Each point is reached from the start by the listed moves, each made 0, 1 or 2 times, or once backwards (-1), plus a little noise. Say if it took an odd or an even number of moves. Then give how often each move was made.
In the rows, 128 means zero.

Moves:
(1): [162 121 125 124 125]
(2): [141 176 117 120 127]
Start: [145 146 104 141 140]
Points:
[ 98 104 118 153 143] -> even (-1, -1)
[136 249  87 130 142] -> odd (-1, 2)
[208 234  80 120 135] -> odd (1, 2)

Moves:
(1): [171 114 138 115 127 116 136]
(2): [149 171 125 133 118 135 114]
(3): [128 121 172 126 126 127 104]
(4): [133 123 129 169 120 113 126]
(5): [125 148 150 134 195 134 141]
(6): [137 118 132 141 127 169 132]
Start: [111 136 115 134 102 126 125]
Points:
[183 108 206 234 150 173 122] -> odd (1, 0, 1, 2, 1, 2)
[117  58  59 198  36 182 157] -> even (0, -1, -1, 1, -1, 2)
[ 60 118 244 204 235 169 112] -> even (-1, -1, 2, 1, 2, 1)
[ 94  95 178 236  13 139  52] -> odd (-1, 0, 2, 2, -1, 1)
[163 132 151 213 151  91 143] -> even (1, 0, 0, 2, 1, 0)

Moves:
(1): [155 131 132 128 117 135 116 137 125 125 123]
(2): [131 148 123 140 126 136 121 115 141 127 123]
(3): [150 130 145 127 143 131 102 127 132 118 133]
(4): [124 122 133 148 121 118 119 139 125 136 131]
(5): [130 130 115 136 144 135 129 125 113 128 127]
(6): [124 123 147 138 120 154 119 119 122 130 123]
(7): [133 148 146 136 142 131 153 110 126 128 108]
(8): [107 144 118 113 133 128 133 146 121 119 128]
(9): [126 134 118 153 122 144 128 150 166 129 141]
Start: [104 112 130 142 144 130 139 127 137 113 129]
Points:
[ 87 139 185 107 211 110 187  92  81  96  92] -> odd (-1, -1, 1, 0, 0, 0, 2, 1, -1)
[108 135 145 128  69 183  85 118 113 109  99] -> odd (2, 2, -1, 0, -1, 2, -1, 1, -1)
[208 175 249 158 155 221  96  68 154  84  72] -> odd (2, 1, 2, -1, -1, 2, 2, 0, 0)
[128 160 177 174 191 191 118  87 194  90 125] -> even (-1, 1, 2, -1, 0, 1, 1, 0, 1)
[225 147 197 235 169 242  58  91 153  99 104] -> even (2, 1, 2, 0, 2, 2, 1, -1, 1)

Moves:
(1): [126 113 117 130 129 134 138 107 119 140 115 118 128 133 146 131]
(2): [118 147 132 143 151 133 120 148 124 118 130 123 137 126 130 123]
(3): [143 129 126 119 118 139 129 116 118 135 111 125 120 137 129 120]
(4): [121 130 123 119 131 142 106 141 127 128 143 125 107 127 126 127]
(5): [129 121 122 119 127 133 130 128 127 121 119 119 124 148 133 127]
(6): [142 127 138 129 143 125 121 139 135 142 119 119 135 126 127 143]
(7): [121 123 129 111 120 129 131 111 127 131 116 117 127 135 147 127]
(8): [127 122 133 127 132 140 140 127 128 127 122 118 131 124 126 130]
(9): [132 130 126 120 131 133 131 124 132 126 140 129 127 130 129 130]
(10): [122 119 115 119 133 126 136 122 123 126 128 128 132 128 113 120]
(11): [121 149 121 125 136 130 123 124 145 115 122 121 120 127 125 138]
(12): [133 127 124 110 128 123 133 135 137 126 129 118 113 124 151 129]
(13): [136 133 129 144 131 129 124 124 127 129 142 103 128 126 123 132]
(14): [130 129 139 128 132 124 125 129 122 123 132 135 116 123 128 136]
Start: [125 135 123 116 129 141 138 125 114 113 123 159 126 132 145 138]
Points:
[153 201 121 140 156 181 155 132 114  67 106 105 114 152 167 126] -> even (0, 2, 2, -1, 1, -1, -1, 1, 1, -1, 1, 1, 1, 0)
[122 162 144  97 155 134 148  69 118  92  62 112 131 133  99 162] -> even (-1, 0, 1, -1, 0, 1, 2, 1, -1, 2, 2, -1, 1, 2)
[145 110 118   7 113 154 170  96 146 113  49  84  83 152 191 151] -> even (-1, -1, 1, 0, 1, 1, 2, 2, -1, 1, 1, 2, 0, 0)
[181 210 153 143 154 176  33 160 113 109 180 135  52 128  86 174] -> even (-1, 0, 2, 2, 0, 1, -1, -1, 1, -1, 1, -1, 2, 2)
